Every row gives one point. The points of each table are mixes of a few directions, plus a little noise. How many directions does each table use, and how many do they share? Where both have some left over, give the other angles between the two spaces (their principal angles), to ten degrees, smallest first.

First (6 x 3):
[[  4  74 -70]
 [ 26 -10  -1]
 [ 25 -45  31]
 [-49  -2  20]
 [ 38  32 -45]
 [-46 -49  64]]
Second:
[[ 19 -58  47]
 [-27 -31  39]
 [ 32  45 -55]
 [ 13  59 -61]
 [ -5 -51  50]
 [-33  37 -21]]
Directions: first 2, second 2, shared 2

First (8 x 8):
[[-11   8   4   1 -10  -2  13   7]
 [ -4  19  22  -1 -30 -11   3  20]
 [-54  32  10   6 -33  -3  66  26]
 [  5  46  62  -5 -79 -32 -14  50]
 [ 29 -45 -42  -1  65  21 -30 -44]
 [ 57 -19   9  -8  10  -6 -72 -11]
 [ -8 -39 -55   5  68  28  17 -43]
 [-14  -2 -11   2   9   6  19  -5]]
Second (10 x 8):
[[ -42   24   32   10 -121    7  -14   52]
 [ -21   -8   -1  -21   11    7    4  -23]
 [  12    6   22  -19    8  -14  -12   -8]
 [   9  -17  -38   19   45   11   19  -13]
 [  12  -12  -24    9   44    4   11  -15]
 [  15   18   -5   55  -65   -1   -2   63]
 [ -10  -10   -8  -13   25    6    6  -22]
 [   4  -17  -15  -18   62    2    9  -39]
 [ -13   23   20   26  -93    0  -11   55]
 [  33   -7   16  -44   84  -23  -10  -51]]
Directions: first 2, second 3, shared 1; angles 50

First:
[[ 40 -84  73  -5 -26  25  31  22 -38 -32 -52  18]
 [-10 -52  26 -63 -48 -13   2  41  33  -5 -37   8]
 [ 27  18  51  21 -31  25  14  -6 -78 -29 -50  71]
 [-57 -13 -41   8 -15  -9 -51  -9  67 -12  69 -27]
 [ -9  60 -28   7  35 -32 -11  -4   0  36  15 -55]
 [  4 100 -44  36  45  -3   0 -36 -29  27  21   9]
 [ 26  -5   9  25  36   2  16  -6 -24   9   0 -37]
 [-20 -25 -46 -29   4   5   0  -3  70   6  34  12]]
Second (8 x 12):
[[  37 -119   53   32    4   40   23    2  -15  -40    0  -18]
 [ -23  -15   -3  -13  -47   21  -14   -4   21  -31    5   70]
 [ -14  121   -6   19   20  -53  -28    1  -52   41  -11  -59]
 [  58  -76   30  -49   35   -4   65   37    7   29  -52  -43]
 [ -36  -18  -25   -1  -16    0  -29   -5   48  -13   42   -4]
 [ -14   53    5  -31  -43   -9   -7    9  -17    0  -37   63]
 [ -15   65  -43   15    9    6  -10  -29    3    6   25   41]
 [   7  -10  -12   28   38   -1    0  -11    4    9   29  -50]]
Directions: first 5, second 5, shared 5

First:
[[ -44   18  -14   47  -10  -21   60  -32    1  -12  -28    8    3  -20
    -9   12   47   -3   15    6]
 [ -28   16    2   56  -66  -55   44  -27   20   43 -107   -3  -73  -43
   -39  -18   63  -27  -15  -31]
 [   2  -16   35    6  -53  -49   -7    5    2   44  -63   -2  -50  -23
   -34  -27  -17  -15  -15  -13]
 [  46  -19    3  -66   54   54  -65   36  -12  -24   91   -4   48   43
    34    7  -66   20    1   16]
 [   1   15   -4   31  -55  -30   10  -12   26   47  -88  -10  -76  -29
   -27  -21   54  -27  -26  -41]
 [  36  -36   28  -69   47   31  -62   40  -27  -24   93    3   60   39
    23    3 -101   26    9   33]
 [  -3  -36   32  -45   52   13  -19   22  -43  -47  100   16   92   31
    20   17 -100   35   33   60]
 [ -10   58  -82   39   31   56   39  -34   34  -27    2  -10   -4    4
    31   27  120   -9   -2  -30]]
Second (10 x 20):
[[  11   18  -35   -8  -22    3   -1  -14    8   23  -27  -13  -27    4
    28    8   19   -3   17  -11]
 [ -23  -38   69   20   45   -6    2   29  -16  -44   55   26   52   -8
   -56  -20  -36    8  -32   21]
 [  -9  -44  -29  107   70    2  -19   65    6   41   14   13  -35   10
   -18 -114   61   21   31  -60]
 [ -13   -1   77  -56   -9   -6   15  -19  -17  -64   37   13   68  -14
   -35   61  -71   -8  -48   58]
 [  23   43  -61  -35  -54    5    2  -38   14   35  -55  -27  -44    6
    56   36   24  -10   25  -11]
 [ -10  -13   36   -2   14   -3    3    7   -8  -25   25   11   29   -5
   -25    3  -24    2  -19   17]
 [ -39  -84   79  100  112   -7  -10   86  -19  -36   89   46   52   -5
   -92 -104  -10   24  -26  -10]
 [  38   63 -111  -35  -76    9   -2  -50   26   70  -90  -43  -85   12
    91   35   56  -13   51  -32]
 [  -6   -3   32  -19    0   -2    5   -5   -8  -26   17    6   28   -6
   -16   20  -28   -2  -19   22]
 [  28   60  -58  -70  -80    5    7  -61   14   27  -64  -33  -38    3
    66   74    9  -17   19    7]]
Directions: first 3, second 2, shared 0; angles 40, 90

First (9 x 32):
[[-15  16  -8  -7 -15 -28 -24 -62 -58 -31  -9 -36  13  38 -75 -57 -65 -45
  -17  55  67 -59 -32 -13 -16 -98  27   5   3  46 -27 -22]
 [ 13 -34   2   2   8  15   2  32  20  23   5  33 -30 -33  56  24  39  23
   18 -69 -51  38  20  21 -19  35 -12 -21  10 -34  25  21]
 [ 20 -19  29  -1  13  -6  18  22   8  19  -4  52 -36 -15  59  24  40  37
   48 -36 -55  -1  23  49  -7  64  -3  40 -10 -10 -31  20]
 [  1  48 -12  10 -19   1   5  15  46  -6  40 -49  58  39 -54 -21   2  24
  -59  49 -20   2   1 -92  72  25   6 -25 -43   1  50 -16]
 [-27  44  -8  -2   0   2   8 -25 -11 -25 -19 -40  44  20 -49   4 -42 -39
  -18  88  82 -20 -24 -14  26 -22  -4  30   4  32 -32 -25]
 [ -8  11  -7  -1  -6  -5  -8 -18 -13 -12  -1 -21  13  13 -31 -16 -23 -17
  -15  25  28 -14 -12 -15   2 -32   6  -4   1  13  -1 -10]
 [ -5 -17 -13   2   7  22  -1  18  13  10  -6   5  -6 -29  27  25  12  -7
   -1 -32   2  39   4   7 -15   5 -17 -26  23 -24  24   7]
 [ 18 -55   8  -2   9   3  -9  16  -7  23  -2  49 -56 -36  62   9  32  18
   35 -91 -53  22  18  46 -51   6  -2 -19  18 -29  11  26]
 [  1   6   9  -1   3  -3   8   1   1   0  -4   7   0   3   5   7   4   6
   10  11  -1  -7   2  10   7  18  -1  21  -6   5 -18   0]]
Second, 8 rows:
[[ -36  -12  -13    8   48   48    0    4   39    7   -2  -35   37    0
   -15    8   -3  -46  -24  -54  -13   77  -25   13  -50  -40  -21  -74
    47   61  -16   -9]
 [ -13    4  -22   -5  -20  -21  -38  -58  -52  -27    3  -46   12   33
   -80  -68  -63  -46  -36   26   54  -41  -32  -34  -26 -121   28  -37
     8   32   11  -20]
 [ -13   -7  -19   -7  -13   -7  -22  -34  -47  -18  -20  -15   -7   -7
   -25  -15  -43  -42   -6   20   71  -20  -19    4  -27  -73    5   -7
    25   -3    3   -9]
 [  23    4   18    1  -11  -20    6   10    7    7   19   19  -12   14
     9  -12   22   42   10   -2  -49  -24   17   -9   24   40   13   22
   -35   -9    3    8]
 [   1   16   37    4   33    2   32   14   34   10    4   16   14   25
    12   13   28   24   26    1  -57    2    6   33   12   64   -2   40
   -19   53  -68    1]
 [  25    0    9    0  -19  -13    8   24   10   10   13   27  -20   -9
    31   11   30   45   12   -2  -34  -12   25  -11   33   57    3   24
   -29  -45   25   13]
 [   0  -22   -1   -2    6    5   -5    1   -9    6   -9   16  -20  -19
    23    9    4   -7   15  -31   -1   12    2   25  -27   -9   -5   -7
    18   -9   -1    8]
 [  12   17   -9    1  -25    5   19   39   18    5   -6   17   -2  -37
    43   55   26   30    4   40   28    7   26  -20   61   81  -21   39
   -15  -81   43    7]]
Directions: first 4, second 5, shared 4

First:
[[ -4  16   7  10 -16 -13 -22  18   9 -12 -10 -10  16 -45 -19  16  16   0
   -2 -17   8   8 -12 -16 -14   8   4  -6  17   0   1  22]
 [ 42  -6   6   9 -22  -2 -28   0 -30  10  24 -39  38  -4 -13 -31  40  -4
   12  13 -39  23 -33  24  13  26  17 -28  -8  26 -23  16]
 [ -4  13 -18  26  -1  -8  21  24  24 -11  28 -12  15 -34 -20  -7 -25  12
   10  -3 -10  27  23   4  -1  -5  -6   8  13  23   4  -3]
 [-10 -36 -33 -39   2 -16  63 -30  46  -5 -20  40 -57  18  14 -43 -75   5
  -21  -7  26   3  61   6 -43 -50 -27  13 -52 -11  36  10]
 [  8  20  61   6  -9  32 -30   7 -30  17 -50  31 -20  -7  32  36  47  11
    3 -10  11 -30 -19 -25   1  24 -12 -37  44 -51  -9 -16]
 [  9   6  -7  12  -8   9 -21  21   1  -3  23 -18  16 -22   9 -16   8 -11
    6  15  -5   6 -34  12  35  21  15   7   4  14 -26 -19]
 [-23 -39 -50 -53  11 -35 -34 -33   7 -18  13 -31  13  43  -7 -13  -3 -53
  -28  15  28 -21 -54  13  17 -11  47  57 -70  23  -5  27]
 [-19  24  34  30  44  31  49  -6 -25  22  -7  37 -22  52   6  58  -8  42
   20  -6 -17 -17  67 -15  -7 -13 -37 -15  52 -24  22 -38]]
Second, 10 rows:
[[ -31    5  -31   12   31  -29   32   -7   12  -14   31  -17   23   23
   -48   30  -26    8    3   -9  -11   14   43   -3  -19  -28    0   30
    -3   31   27   20]
 [ -39    6  -39   15   38  -36   40   -9   15  -17   39  -21   28   29
   -60   37  -33   10    4  -11  -13   17   53   -4  -24  -35    0   37
    -4   39   34   25]
 [  78  -12   78  -29  -77   72  -79   18  -31   35  -78   43  -57  -58
   121  -74   66  -19   -8   23   27  -35 -108    8   49   70    0  -75
     7  -79  -69  -50]
 [ -44    7  -44   17   43  -41   45  -10   17  -20   44  -24   32   33
   -69   42  -38   11    4  -13  -15   20   61   -4  -28  -40    0   42
    -4   45   39   28]
 [  27   -4   27  -10  -26   25  -27    6  -10   12  -27   15  -20  -20
    41  -25   23   -7   -2    8    9  -12  -37    3   17   24    0  -26
     2  -27  -24  -17]
 [   5   -1    6   -2   -5    5   -6    1   -2    2   -5    3   -4   -4
     8   -5    5   -1   -1    1    2   -3   -8    0    4    5    0   -5
     0   -6   -5   -3]
 [  16   -2   16   -6  -16   15  -16    4   -6    7  -16    9  -12  -12
    25  -15   14   -4   -2    5    6   -7  -22    2   10   14    0  -15
     1  -16  -14  -10]
 [  -2    0   -2    1    2   -2    2    0    1   -1    2   -1    1    2
    -3    2   -2    0    0    0   -1    1    3    0   -1   -2    0    2
     0    2    2    1]
 [   3   -1    3   -1   -3    3   -3    1   -1    2   -3    2   -2   -2
     5   -3    3   -1    0    1    1   -1   -4    0    2    3    0   -3
     0   -3   -3   -2]
 [ -13    2  -13    5   13  -12   13   -3    5   -6   13   -7   10   10
   -20   13  -11    3    1   -4   -5    6   18   -1   -8  -12    0   13
    -1   13   12    9]]
Directions: first 6, second 1, shared 1

First (11 x 32):
[[-17  15 -55 -37  47 -36  22 -38 -34 -18  11  58 -13 -10  44  19  10 -27
  -17  -1 -29 -28 -15  42  38 -10  -3   6  -2  -3 -18 -72]
 [-20 -31 -16 -37 -20  -1  -5 -13   0   8 -36  -1  22 -18  -7 -31  18  -1
    4   9  15   9 -32 -20   1  -2 -35  24  10   0 -11  27]
 [ 22  13  11  12 -21  18   3  33  13  14  25 -10 -28  13   8   9 -19   9
  -14  -5  28   0  18 -30 -16  14  33   3  -9  25  19  16]
 [ 23  62  58  32 -19  20 -62  54  44  21  17 -30 -84  78 -17  17 -41  21
    1   9  26   6  19 -31 -15  12 121 -64 -15  15  16   5]
 [-26 -32 -13 -24   2 -11  -2 -31  -9  -7 -39   2  41 -24 -15 -26  25  -5
   15   8 -13   8 -28  11   9 -12 -52  13  13 -20 -19  11]
 [ 50 -10  19  71  -4  28  65  30  -8  -6  66 -22  33 -31   6  31 -17   9
  -10 -31  -1  -3  67   3 -32  14 -31  27 -10  14  38  20]
 [ 30 -16  16  47  -7  20  42  17  -4  -4  35 -20  34 -26  -3  13  -6   8
   -2 -20   0   3  41   1 -24   8 -34  22  -3   6  23  23]
 [-13  22   2 -19   4 -10 -37  -2  10   5 -17   7 -35  31  -1  -3  -4  -1
    2  13   2  -1 -19  -2  13  -3  43 -27  -1  -3 -11 -16]
 [-29 -26   7 -17  -3  -8 -27 -26   4  -4 -52 -12  34  -7 -32 -31  23   1
   26  14 -13  16 -32   8   6 -14 -35  -7  15 -27 -21  19]
 [-11  21  -8 -19  12 -13 -21  -7   1   0  -8  16 -30  21   8   3  -2  -6
   -3   8  -4  -6 -15   6  16  -4  33 -19  -2  -1 -10 -26]
 [ -6 -18 -21  -9  10  -8  23 -18 -16  -8  -2  13  26 -25   8  -2  13  -8
   -1  -4 -11  -4  -4  14   6  -4 -38  20   4  -5  -5  -7]]
Second (11 x 32):
[[ 17  42 -29  -6   9   1  37  20 -18  14  51  35 -68  15  57  50 -39 -23
  -60 -32  36 -12  31  -5   9  25  56  -9 -18  46  11 -54]
 [  9  -1  -5  -4   3  -4  -5   4   5  -8  12   5   5  -1   4  -9  12  11
   16  19 -15 -18  -7  -5  -2  -8   1  21  -2  -3   8   8]
 [ -1 -19   9   0  -2  -4 -20  -6  12 -12 -14 -12  34  -7 -21 -29  27  18
   38  28 -27  -9 -19  -2  -6 -17 -24  20   7 -22   1  30]
 [  5  -9   1  -3   1  -4 -12   0   9 -10   1  -3  18  -4  -7 -19  19  15
   27  24 -21 -14 -13  -4  -4 -13 -10  22   2 -12   5  18]
 [-21  -8  16   9  -7   8   1 -12  -7  12 -34 -17   6  -2 -21   6 -15 -16
  -16 -29  20  37   6  11   2  10 -15 -38   8  -4 -18  -3]
 [-16 -16  17   6  -6   4 -10 -12   1   2 -33 -19  23  -6 -27 -11   3  -2
    8  -6   1  23  -5   8  -2  -2 -24 -18   9 -15 -13  14]
 [ 44  50 -49 -17  18  -9  33  34  -8  -3  93  55 -72  17  80  39 -17   0
  -35   9   6 -60  21 -20   7  11  73  42 -27  48  34 -46]
 [-20  12   7   9  -5  11  22  -6 -19  25 -20  -5 -29   5   1  37 -42 -35
  -56 -58  49  46  26  14   7  27   9 -59   1  20 -20 -34]
 [  2 -20   8  -2  -1  -6 -22  -5  14 -15 -10 -11  37  -8 -22 -33  31  23
   45  36 -33 -14 -22  -4  -6 -20 -25  28   6 -25   4  34]
 [ -3 -33  16   0  -4  -6 -34 -11  20 -20 -25 -21  58 -12 -38 -49  44  30
   64  46 -44 -12 -32  -3  -9 -28 -42  31  11 -39   1  51]
 [-16   3   9   7  -5   8  10  -7 -11  15 -21  -8 -11   2  -6  19 -24 -21
  -31 -36  29  34  14  10   4  16  -1 -40   3   8 -15 -17]]
Directions: first 4, second 2, shared 1; angles 80
